Rows are points. The window is the flat piece filled in between its corners: a triangle in 3 columns, a solid with four corners in 4, and so on. A path goes straight from each point to the next, and from the last back to the first. List the points from which the path goes on through the window.

Window (4 x 4):
[[-41  24 -44 -23]
 [-35 -26  53   6]
 [  8   3  -1   3]
 [ 23  19   6  49]]
Path:
(1): [-32   4  51 -15]
(2): [24 54 34 55]
(3): [ 23 -12  -1  38]
(4): [ -5 -28  37  27]
(5): [-17   3  60  -2]
(6): [34 48 30 29]
(7): [ 10 -16   8  58]
(8): [ -6 -40   4  40]
(9): [  8  21   0 -12]
(10): [12  8 33 25]
(11): [  6 -15  19  48]
(12): [ -2 -37   9  28]
(13): [16 49 41 22]
(14): [-30  50   7 -25]
(15): [-44 -12 -25  10]
(16): [-23 -45  32  29]
Through the window after points: 8, 16

Window (6 x 6):
[[ 20  14 -27   0  -4  -6]
 [  1 -12  -7   9  -5   6]
 [-60  -1   0  -6  41  16]
 [ 14  -3  28  10  -6 -17]
 [ 18 -19  -6  41  35 -16]
 [  6  19  15  14 -18   7]]
Path:
(1): [-22  -4  -4   4  23  19]
(2): [-43  19 -18  13   0  -9]
(3): [ -7  11  -8  20 -13 -18]
(4): [ 15 -15   5  11  24   5]
(5): [17 11 21 -7 24 12]
(6): [-22  -9   0  34  13 -21]
(7): [-31  -2 -19  29  10 -14]
(8): [ -6 -10   0  -1  38  23]
Through the window after points: 3

Window (8 x 8):
[[-17 -12 -28  32 -16  30 -14   5]
 [ 41   3  27   7   1 -16 -15 -22]
 [-10  47  26  -8 -34   6   4  20]
 [ -7 -10   7  29  -9  15  18 -15]
 [ 28  -5 -12  21  -8   6  20   1]
 [ 40   2  17  20  13 -60  -3 -24]
 [ 25  31  19   5  41 -20 -18   0]
 [-12  14  12 -54 -16   6  20  30]]
Path:
(1): [  8  30 -27  18  -8  -4  10 -29]
(2): [ -7  31 -15 -43  -5  13  22   4]
(3): [  1 -17  33  -5 -19  -8  -1  32]
(4): [ 6 -3 19 16 -4 -4  3  8]
(5): [ -4   8 -10  -2 -12   5  22 -26]
(6): [ -2  36  -8 -11 -11   4  18 -17]
(7): [  5  13  23  13 -24   5   2  21]
(8): [ 12   4  19  -9  -3 -21   4  18]
(9): [ 11  16  -3 -16  -5 -12  14 -23]
(10): [ -4  39   4  -9  -4 -11   2 -19]
(11): [ 8  2 15  9 -1 -7  9 19]
(12): [ 29 -33  20  45   3  12  -6  16]
Through the window after points: 2, 4, 6, 8

Window (9 x 9):
[[-28  -3  26 -11  -8  15  36   8 -18]
 [-28  -7   8   7   8  -1 -10 -17  16]
 [  0  13 -30  -8   1   1   4   2 -19]
 [ -3   2 -23  20   9  19  19  -1 -43]
 [-46   9 -24  15 -22  -1  14 -33  41]
 [-11 -58  12   8   0 -60  13  -7  -3]
 [ 13  -4 -22   3 -20  21  -5  -7 -19]
 [ 23  -4  10  19  -4 -30 -10  13  34]
 [-16 -28   1   3   1   5  -2  13  32]]
Path:
(1): [-28  -3  11   6 -10  -7 -24  32 -20]
(2): [-20 -13   3   6  -9  -4   0  39 -17]
(3): [ 12 -15  -4   6  -3  -8  26 -28  15]
(4): [  3 -10   3   9   6   1  24  -8   3]
(5): [ -8   4  -8  10 -12  -9 -14  21 -10]
(6): [-25 -13   1   3 -22 -12 -22   9   2]
(7): [  6  -9   2  -2  19  -1  38 -11  30]
(8): [  3  -9   7   2   5 -10  15  -7  15]
(9): [-24   3   9   6 -22   2   6  22 -12]
(10): [-19  -6  17  13  -7 -25 -13  21 -34]
(11): [ 19 -22 -22  -9   8   1  20  -8  -7]
(12): [  4  -3  -8  -2   1   9  27 -17 -12]
(13): [-18  -4  -2   8 -22  -1   0  17  -1]
(14): [-25   2  -7  13 -10  -8  -8   1 -17]
(15): [ -3  -1  -8   2  -4   3  10 -15   5]
(16): [  8 -17   0   1  12  -2   9 -11   3]
Through the window after points: 4, 8

Window (11 x 11):
[[ 17 -33 -37 -27  54 -26  28 -23  19  14  23]
 [ 18  14  16 -12 -39   5 -17  42 -33   3   8]
 [  4 -20 -15   2  13  14  46 -41  -5  34   1]
 [  3 -28  21  19  -2   6  -6   4   5 -18  -4]
 [-29   5  23 -34 -14  11 -34  -1 -22  -3   9]
 [-23  -2  -7  15  14  29  -6  34 -26   0   5]
 [ 20  -9 -56  12  55 -28  19 -54  13  19 -28]
 [-33 -14  14  -8 -32 -21  -5  16 -60 -20  19]
 [  4 -31 -31  -5 -39  24 -34   4 -24   6  23]
 [ -9  14 -48  -3  20 -31  31 -33  45  -7  25]
 [-41 -21  18  -7 -40  -9 -22  43 -20  25  -4]]
Path:
(1): [  8  -7 -35 -18  13   2  17 -17   9   5 -14]
(2): [-21 -32  -9 -27 -25  10  18   9 -11 -28 -15]
(3): [ -9   9  11  20   1  -8 -18  13 -22  15  41]
(4): [-24  -1  -1  32  24 -30  -6 -13  -5  27  40]
(5): [-5 -4 -7 -6  9 -2 16  4 -5 -8 -8]
(6): [  0   2 -28 -34  -3  24  23  -5   0 -21 -27]
(7): [-18   1 -12   6  10 -13  -3  -5   5   5  27]
(8): [  2  -3 -10  20  35 -33 -17   3   9  19  27]
(9): [ -3 -20 -19 -22   6  -7   1  -2  -7  -8   3]
(10): [ 15 -10 -44 -26   6  -1  50  -3   7 -20 -23]
(11): [-14 -28   2  39  -9  -9 -38  -7 -24  25  39]
(12): [ -9  -7   9   3 -16   6 -18   9 -22   9  27]
(13): [-20 -18  -8 -23 -10   0  18  25  -7 -11  -4]
(14): [ -5 -22 -29 -29  -6  -1  20  -7  -6  -7 -34]
(15): [  0 -13   1  34   7  -9 -31  -2  -8  23  41]
(16): [ -5 -18 -19   8  28 -21   0 -11  12  23  18]
Through the window after points: 6, 14

Window (12 x 12):
[[-31   8  -1 -30  14  22 -31   3   0 -24   9  -4]
 [-35  33 -14   0 -11  -2 -23   0  14 -34   1 -21]
 [ -9  14  -9  15 -10  39 -28   3  -8 -15  -2  -4]
 [-54   4 -15 -23 -15 -16   8   5 -35  -2 -44  11]
 [ 36 -22   5   4 -10  -9  28   3   4  11  29   5]
 [ 44  14  23  -7   5   8  -4  -7  28  15   0 -19]
 [-12  10   9   1   8  23 -35  21  -1 -60 -13 -34]
 [ 49 -38  -8   9  -1  -5 -14 -11  34  12   6  -3]
 [ 41   0 -26  -5  20  -1  12 -14   1   5   5 -15]
 [-43  14 -11  -5   8 -27 -19  21 -36  16  -9 -12]
 [ 55  -2   0 -16 -15 -19 -14 -19  -9   7  15  -5]
 [ 35  -2  15  18  20  -6  -8 -26  11 -12   9  12]]
Path:
(1): [ 17 -23   0   1 -11  -2 -13 -47  -1  16  18 -19]
(2): [ 17  11  -8  -5  10 -14 -12  31   1  -9 -11   7]
(3): [  7  17 -11  -7   1  -5  -3  42   8  -8  -7  13]
(4): [ -6  -2  -2  -3  -5  -3  -4 -12  -4  -7   9 -13]
(5): [-33   3   0  -6  -8   1 -12  -9 -16 -13  -6 -13]
(6): [  9  21 -24 -23  14  -5  -6  20  16 -12 -17  19]
(7): [ 13  24 -27 -13   2  -4 -19  20   1 -12   6   9]
(8): [ -8  -1  13   3   4   8 -24 -21  -8  -9 -12 -20]
(9): [  3 -14   5   4  -3   7  -6 -29  -1  -9   9 -25]
(10): [  8  24 -24 -15   2  -5 -10  19  -2   9  -8  22]
(11): [ -1  17  -8   0   4  -6  -3  14  -9  -6 -11   6]
(12): [ -6   4  -2 -12   5   2  -3 -24 -11 -12  -3 -18]
Through the window after points: 1, 3, 5

Window (14 x 14):
[[  4  46   3  15 -13 -12   6 -35  45  30  12   5  -6   8]
 [-13  24  16  -4  46   6 -33  -6   1   0 -16 -14  -9  23]
 [ 20  11  11  11  12   2 -25  -8  -5 -28   5  25   0  -3]
 [-24 -23 -11   0  31 -19 -26  -5 -10 -12  -1  27  -8  -3]
 [ 30  -3  15  -5 -14  -9  28   2 -49   9  -6  27   0  -9]
 [  7 -22  25   7   6  26  10   9 -10  12 -24  34   4 -17]
 [-22  37   0  25   6 -11  29 -13  50  -9 -30 -14   6  -2]
 [-21  32  -7 -10  -8   5 -32  31   8  -4   1  -1  15  -6]
 [-47  20  11   9  13  31 -14 -28 -20   2   7  26   9  60]
 [-36  37 -16  17  -8  36 -12  30 -19   8 -21  14 -47  21]
 [  2  -9 -18  21 -16   4 -18  29 -20   3  -8 -15 -11  35]
 [ 19  -2  38 -48 -47  27 -40 -20 -37 -18  -4  24 -26 -59]
 [ 26  11  -7  -6   8  13  17  12  12  -6  31 -35   4   1]
 [ 30  -4 -12 -32   8  16 -13  -5 -12 -11 -12  15   1   8]]
Path:
(1): [-17  14  15  -3  -2  10   9  15  18   1   5  25  -9  28]
(2): [  3  27  -7   4   0   4 -14  -7   0   7  -1  -8  -3  -5]
(3): [  1   2 -15  12  12  14  -6 -15 -19   6  -6  12   7  -9]
(4): [ -2   9  16 -15 -10  -1 -28  18  -9  -5   8  17 -29  31]
(5): [ -4  12  15  -6   2  -3 -19  10   8 -14  -4  19   0  12]
(6): [ -6  17 -36  17  13  20 -24  -5 -28   4   7  -7   6 -35]
(7): [ -2   0  -8  16   8  44 -12 -34 -35  11 -19   6  17  -7]
(8): [  7   6  24 -10  -4  -8   7  30  21  -5  -1  19 -20  -4]
(9): [  3  -4  19 -17   0   7  -1   9   4 -11  -5  21   1  10]
(10): [  2  10 -13  13  13  12 -16 -11 -13  14 -14   4  -6  -4]
(11): [  3  25 -19  20   3  12  -5 -27 -14  12  -5  11  16 -14]
(12): [ -4   0   8  -6  -6   5  -3  15  -4  -9  -2  13 -12  14]
Through the window after points: 1, 5, 7, 9

Window (14 x 14):
[[ 32 -13 -10 -34  15  -1 -33  18 -17   8   2  20 -18 -34]
 [-46  22 -22  12 -35 -12 -38 -23 -39  -2   8  18 -11   5]
 [-34  44 -40 -16  -5 -10  20  55  11  12  18  -3  -8 -26]
 [ 22  -3   0  -6 -14  -4  -9   0   5 -25  26 -12 -27  -8]
 [ 18 -21 -10  14  -7 -28  -7  20  14 -17 -30  27  12  32]
 [ 29   3 -16  26   8 -13   3  -1  11  10   6 -15  -2 -21]
 [ 16 -12 -16  -3   8  10 -14  55 -13  -8   2  21  27 -32]
 [-55  13   4   9 -18   7  14  44  16  34  -3  34  -6  -2]
 [-17  51   7  20 -60  16  34 -14  -2  32 -24 -11  10   8]
 [-18 -10 -13  -1   3  39   8 -37  27  -7 -38  -4 -16  -1]
 [ -3   6   5  -4  -4   9  38 -16  -4  10  26  -1 -21  45]
 [ 16   0  12  10  24  -6  40  30 -16  -7 -15   1 -17 -29]
 [ 26  45  10  -1  10 -13 -13  19  -5  -7  17 -40   9  -9]
 [-32 -40 -11 -36   3  21  13  -1  17  10 -21 -26  -8 -20]]
Path:
(1): [  6  12 -20   5  -9   1   0  33 -13   9   5  -8  -5 -10]
(2): [  7   4  -5  -2   1 -14  -2  13   1   2  12  11   3 -18]
(3): [ -8   6  -8 -20  -9  -3  20  -5  18  -1  -6  16  22 -10]
(4): [-10  10 -11  14 -18   8 -20  21 -10  16   4 -13 -19  -1]
(5): [  7  -7 -15   4   4   2  -9  24  -2   6  -5  -9 -12  -1]
(6): [ -5  -4  -5 -16  -2   5  11   8   5   1  -1   8   9 -35]
(7): [-12  12  13 -48   0  -1  11  -7  18  -7  -5  35   8 -27]
(8): [ -5   6 -16  37 -16   9   5  22 -20   9  -8 -24 -20  17]
(9): [  5  10 -19   4 -10   0   1  24 -17  10   3  -2 -18  -4]
(10): [-12   7  15 -14  -7 -11  -2 -10   9   4  11  18  19  -7]
(11): [ -5   2  14 -16  -7  -2  15 -26  21   4  -7   7  -4 -25]
(12): [ -3   1 -24  17  -3  19   3   3   5   3 -19 -12  -8   6]
(13): [  5  -9 -10  12  -3  20   2   8 -20  15 -11  -2 -26  10]
(14): [  4  -1   4 -14  -5 -17  -9  -5   9 -13   3   7  17 -20]
(15): [  5  22 -15  -9  -5 -10   1  -4   9   5   8  16  19 -28]
(16): [  6  -4 -13  20   2   2   7  30   2   7   0 -19 -22  -3]
Through the window after points: 5, 11, 15

Window (14 x 14):
[[ 23  -3 -12  13  -1  28 -11  16  34  49 -37  33  19  -2]
 [ 43 -22  19 -19 -13  33 -22  24   8  28  20  -9  60  18]
 [ -4 -24 -11   5  18  -9 -19   3 -47 -20   2  -8  -8  13]
 [ 17  -7  26  25  -1  16  18   7 -32  -5   8  -7  15  12]
 [-26   5   0   7  44  19  -4 -13   2  -8 -12  13 -13 -20]
 [-21 -15   1 -15 -21  27   5   7 -46  10  17 -15   7  16]
 [-10 -22 -15  19  21 -24  -5 -52  15  -2 -28  -7  11 -10]
 [ 15  -8  -2  -4 -10  18   3  44  34  20 -22 -12  47  14]
 [ 32   4   5 -19   6 -26 -18 -23  14  21 -24 -34   6   4]
 [ 18  -3 -22   0 -16  24   6   7 -37 -19  31 -19  13  -1]
 [ -5  -2  -3 -15  14 -23   1 -34 -20 -26 -30  15   7 -12]
 [-12 -10 -25  -6  43 -27  26 -29  -2   5 -11  15  -8   1]
 [  3 -38   6  -6  -4  14  14   0 -20 -24   9  -2 -20  -3]
 [-12   0   4   6  11 -49 -18 -24  -1  -2   4   8  -8 -28]]
Path:
(1): [  2 -19  -3 -13  38  31  18  16 -25  -3 -15  -8  -2 -37]
(2): [ 19 -34 -12 -17  14 -15   3  -3 -38  32 -18 -26  12 -25]
(3): [  2  -4  -3  -3  10   6   3 -12   3 -10 -10   6   7  11]
(4): [  7  -2   4  -3 -10  10  -8  -3   5   0  -1  -2   9  20]
(5): [ 23 -25  -2  -1   7   4 -15   9 -31  14 -10 -23  29 -29]
(6): [ 17 -22   0 -10  10   0  -4   1 -30   8 -12  -8  18 -20]
(7): [ 13 -12   3   3  -9   2  -1  -1  -1  -1   3  -3  17  21]
(8): [ -7  -3   8  18  -8  -6 -10 -20   5  -9   7   9   1  24]
Through the window after points: 8

Window (14 x 14):
[[-49  32 -11   8 -20 -17   1  -4 -21 -21  23  60  13  -2]
 [  9 -31 -14  -8 -14   9  -1 -11 -12 -14  36  20  19  14]
 [  6  11 -14  20  -8  -5  -3  -1  17 -11   7  21  38   8]
 [-17 -15 -15 -21   8 -31 -28  14 -21  -2 -21  15  18 -23]
 [-13  -5   5  33   5 -24   3  15   1  29 -16  46   1  23]
 [  6  16 -12  56  13 -14  16  -7 -26   3   0 -16   1  30]
 [  2 -22  10   9 -29  35   5  -7  16 -16  -9   1   3   2]
 [-26  -7   4  17  -3  13 -17  -6 -29  26 -12  20  14 -13]
 [ 31 -22  -4 -18 -10 -14  28  -6 -27  29  -4   4  24   2]
 [ -8 -13  -7  19  30  17  13   1   6   8 -20   5   8 -15]
 [ 26  27  -1  20  31   0 -31 -28  23 -12 -18  53   1  29]
 [ 14 -23  20 -29  21  -9   8  33   6  -5  16 -26  34  16]
 [-19   4 -18  -5  22  -9 -37 -28   8  12   6  -8 -11   3]
 [ 26  -4   2   6  26 -11 -18 -18   4  -8  25 -21   2 -21]]
Path:
(1): [ -7 -11   5  17  -3 -19  -5 -22   2  -5  -6  13  22   7]
(2): [  4  -1 -14 -11  10  13  -2  24 -11  10   1  15   9   5]
(3): [ 20 -20 -13 -11  -9  10  -6  30   4  -2   9  19  -7  12]
(4): [-16  11   7  26   5 -27   4 -40 -19   8   0  14  34   7]
(5): [-14 -17  24   9  -8 -34 -13 -35  -4 -23   5   2  30   5]
(6): [ 13   2 -19   2  20   6 -11   4  -4  10  12   4  -4 -12]
(7): [  9  14 -14  -2  21   0 -11   2  -3   2   6  -8  -4  -1]
(8): [ -8 -37  11  26   5 -20 -13 -32   1  -4   2  15  26 -14]
Through the window after points: 5, 7

Window (14 x 14):
[[-12  11 -13  -3   8  -4   2 -17  17 -19 -21   0 -27  -1]
 [ 49  28   5  -3  45  27  38 -30  11  25  58  -4  21  10]
 [ 28  -5  -3 -23 -24  12  -5  37  54 -45  13  -4  17 -22]
 [ -5  48 -17   1 -25   4  -3  -5 -16  12  12 -12  11  -7]
 [  2  -3 -32  14   6  27   8 -24 -14 -35  -7  33  10 -31]
 [  1  -8 -25 -18  52  19  10  15  -7   1   0   0  -3 -15]
 [ 10  35   2  -7   2  -2  28  14  -5  13  -7  29 -21   8]
 [  8  27  15  36   7  18 -60  19  13  26   2  -1   2  15]
 [-15  -5 -15 -11 -46  34   9  -7  -9 -42   4  17 -23 -35]
 [ 10  14  34  34   4 -15 -11  18  -9 -21 -26 -23  -7  30]
 [-30 -11  13   8  27  18  57  11   6 -25 -32   9   0  28]
 [-25   0   0 -18   1  -8  -7  17 -16   4  29  15  26  22]
 [-17 -16  21 -13  44 -19   2  11  19  28  -2   9  21 -34]
 [  8  13   0  53  -4  -8  45 -15   8   9  33   4  -6   5]]
Path:
(1): [ 23  -8 -10   0   4   6  16  -2  10   1  -6   4  14  -1]
(2): [-26  12  17   3  15   5  -5   9  10 -15  12  12 -16 -16]
(3): [-22  34  -8  24  34  -7   9   7  -7 -31  50  35   6  -1]
(4): [  1  -2   1   0   8  11  13  -5  -4  19 -18  -5  -2   2]
(5): [ 33 -18 -12  20 -13  10   0 -23  -5  23   4  11  20 -10]
(6): [-12  20   4  -4  28   9  13   7   8 -19  18  -4   3  -1]
(7): [-19  27  -3  14  33   9  11  -8  12 -28   1  -1   9 -15]
(8): [ 25   0 -10   8 -19  11  14  -2  -1  11   7  10  -6  -1]
(9): [ 21  -3 -21   7 -13   7  -2  -4   3   4  -5  -9  11   8]
(10): [-35  35  31  15   4   4  27   3   0 -28  19  26 -14 -12]
(11): [-14  22  -8   8  38  26  -1  16  -8 -16  10   7  -9 -18]
(12): [ 11 -15 -20 -13  18   8  16  -1  -1   2  -5   5   5  -7]
Through the window after points: 11

Window (14 x 14):
[[-28 -20  -2   3  23  10   5  29  20  25  26   7  -7 -15]
 [-55 -16  10  11 -10  -4 -41  13 -22   0   7  -2   1  13]
 [ 31  15   6  -2   1  15  -6   9 -31  33   7  -7  17  -6]
 [  5 -18  -5   8  25   7 -12  -8 -24  16  -8  -1 -26 -16]
 [-19 -15 -19  -5   6  14  -2  14  -9  -4   0   1   0  25]
 [ 24  19  24 -14 -23   4  30  -2 -17  18   6   7 -17  -6]
 [ -6  18 -38 -18 -16 -19 -23  15  13  -2   7  13  -9   2]
 [-15 -17   0  30  16  38  -8 -14  -2 -36 -38  39  29  24]
 [  2   0  -6 -28  18 -35  15 -24  14  13  -2   6  11  24]
 [-13   9 -60   0 -10 -41  10  -1   4   3 -44   6  14  19]
 [ 26 -20 -23  -1  -4  -2   7   1  -2 -19 -29   9  15  -7]
 [  4 -20  29  22  12  10  -7  15  11  17   1 -26 -28  14]
 [ 17  15 -20   8   9 -12   9  12 -12 -13   2 -22 -25 -30]
 [ -4  18   7 -11 -21  32 -10  25  -8 -15 -37  -8   5  -6]]
Path:
(1): [  4   7   3   1 -11   8   1  -4  -3  13   4  -1  -2 -12]
(2): [  3  -3   6  -1   8   2   6  23 -13  -2 -13  -3 -15  11]
(3): [ -1  -9  -5  -8  12 -11   1  13 -10   2 -13   3   3  21]
(4): [  4  -3  -7   9 -18  11   1 -14  20  11  -8   0   0 -10]
(5): [ -9   1  -6   1 -10   6  -5  -4   6  -2 -19  -7   3  -6]
(6): [  0   3 -14   7  19 -14 -10  42 -35   2  -8  28   2  29]
(7): [ 10  -6  -9  12  13  -9  -3  33  -1   5 -23   9  -3   1]
(8): [-20  -2  -5  -6 -18  12   6 -44 -18  -3   1 -20   8   8]
(9): [ -9   6 -28  -6   0  -7   3 -17  -1   8  -5  -3   2  14]
(10): [  6  -3  -3 -14   2 -35   2  27  12  -4 -26  20   9   4]
(11): [ 11   7  19   6  30  13 -28  19 -24  -6 -23  18   6  32]
(12): [ -3  -8 -11   1  -8   2   1  -4  -6   5  -7  -8  -6  -5]
(13): [ 15 -10   0  -2  -8  21   7  -5   9  23   2 -18  -3  -3]
(14): [-25  18   4  -3   7 -10   0  36 -20 -19 -10  29  -7  -8]
(15): [ -6 -10  -6 -24  28 -35  28  37  -7 -13 -20  23 -10   8]
(16): [ 15   8  -8   6 -12  20  -2 -10  -1  10  -5  -3   4  -4]
Through the window after points: 1, 9, 13

Window (14 x 14):
[[  4 -22  -6 -14  -4  -6  15 -11  23 -21  14 -37  13   0]
 [ 12  14   5 -10 -26  -5  14  -7  15 -24 -21  -8 -14  -2]
 [-16   1  16  -2 -14 -32  -6  -8  12  -2 -19   1   0  18]
 [-17  11   5  -4  22  21 -24 -13  10 -25 -21  -1  -6   5]
 [-39 -13  -3  -5 -12  -7  30   8  -7 -41   2 -21  -3  19]
 [  3  -7  -3 -26   2 -12  13  13 -17  -1   6   5 -13  20]
 [ 21  15  -3   1 -14 -16   8  22  10   0 -36 -51  -5  33]
 [ -1 -25   2  27   0  -7   7  -7  17  12 -16  -6 -21  24]
 [  7  16   5 -19 -25   4  -1 -14 -19  19 -41 -14  16   2]
 [ 19 -60  -4  22   5  -6   2   1  -7 -35 -24   5   5 -27]
 [ 42 -12 -22  35  52 -13  41  28  -2  12  29 -15  14   6]
 [  8 -21  19  -2   6 -12  18 -14 -16 -28 -19  -5  -7  12]
 [ 12  -9 -14 -12 -12  -8  10 -18  12 -24 -22   6  10  18]
 [-12  10   1   3 -19  -5 -29 -24 -32   9  11   1   3  23]]
Path:
(1): [ -8  17 -36 -21  11 -24 -10 -32 -21  -4  13 -18  -2  11]
(2): [ -5   6 -20   3  -1 -20   3  -9   2  -5 -19 -33 -16  12]
(3): [  8  -2  24 -15 -13   0  16   5   2 -10   2  16   8  20]
(4): [16 -9 16  4 -3 -1  6 18 -6 -8  2  6 10 16]
(5): [ -4  -3 -11  -4   2 -18   8 -20  -6  -8 -12 -23 -10  12]
(6): [  2  -7  -9  -1  10 -15   4  -7  -8   1 -18  -8   2   9]
(7): [ 12 -22  22  16 -23   9  14  17   9 -20  14 -19 -10  39]
(8): [ 19 -32  36  15 -22  10  25  24  23 -13 -36 -14  12   3]
Through the window after points: 4, 8

Window (14 x 14):
[[-17  19  13  18  13 -21 -11 -34   5  20  16  20   3 -10]
 [ -6  -2 -11 -41  -4  10   5  -3  11 -15 -11   8  15  -8]
 [-14   3   0 -28  14  23   4  42  12   4  15 -18 -10  14]
 [ -8   4   9  29 -17 -17  28 -25   4  37  15  33   4  -7]
 [ 31  13  25  13 -10 -25  -1 -21 -14  15  38  30 -19 -23]
 [  5  29   2 -29  -5  25  -1  29   1  -9 -33 -18  17  -2]
 [ 13   7  15   5  12  25  20 -25 -11 -22  -7  12  17  -8]
 [ -5  12   0 -15   6 -16  23   4  -1 -24 -10 -27  -2  -5]
 [ 26  28 -28  29  -7 -13 -16  42  17  -3  60  22 -26   0]
 [ 19 -23  16  37  12 -35  -1 -43   0  21 -10  20 -17 -23]
 [-23   6   5  -2 -14   7  -7  23   7 -22  -2  -5 -31  -7]
 [-20   3 -17 -23   6  20   9  -4 -33   0 -23 -13   9 -12]
 [-19  22  -4 -23  21   8  26  -6   2  10 -25  18 -15  -7]
 [  9  10   0   1  -3 -19 -14  41  -9 -20  19  18 -14  27]]
Path:
(1): [ 21   2 -16   7   9   1   1 -58 -31   7   3   0 -18   4]
(2): [ -7  17  27  -1 -11 -18   2  37  15   1  21  28   1 -17]
(3): [ -9   7   4   4  10  -8  11   9   2  -5  11  22   1 -20]
(4): [ -1  12  -1   7 -13  -9  13 -23  -2  21   0  -2  -4   8]
(5): [ 29  16  22 -11   5   5 -13 -28  -4  16  24   0 -22  28]
(6): [  5  11  -8  17  -3 -19   5  15   2  -4  19  18  -9 -23]
(7): [ -3   4   8 -19  10 -41 -33  50 -11  25  17  28  16 -28]
(8): [ 14  18  -9  21 -13  16  20   2   3 -46  12   1 -38  52]
(9): [  7  13  -2 -10  -7   4  15 -12  -5   5   7   0 -28  21]
(10): [  2   3   4  -2   5 -11   5  10  -1 -13  -3   3   9 -23]
(11): [ -4  12  19   5   1  -1  11  10  -2  -7  -3  -2   7 -35]
(12): [  2  12 -29 -20  -4   0   4  -5   0  12  -6   8 -11  48]
Through the window after points: 1, 3, 5, 7, 11
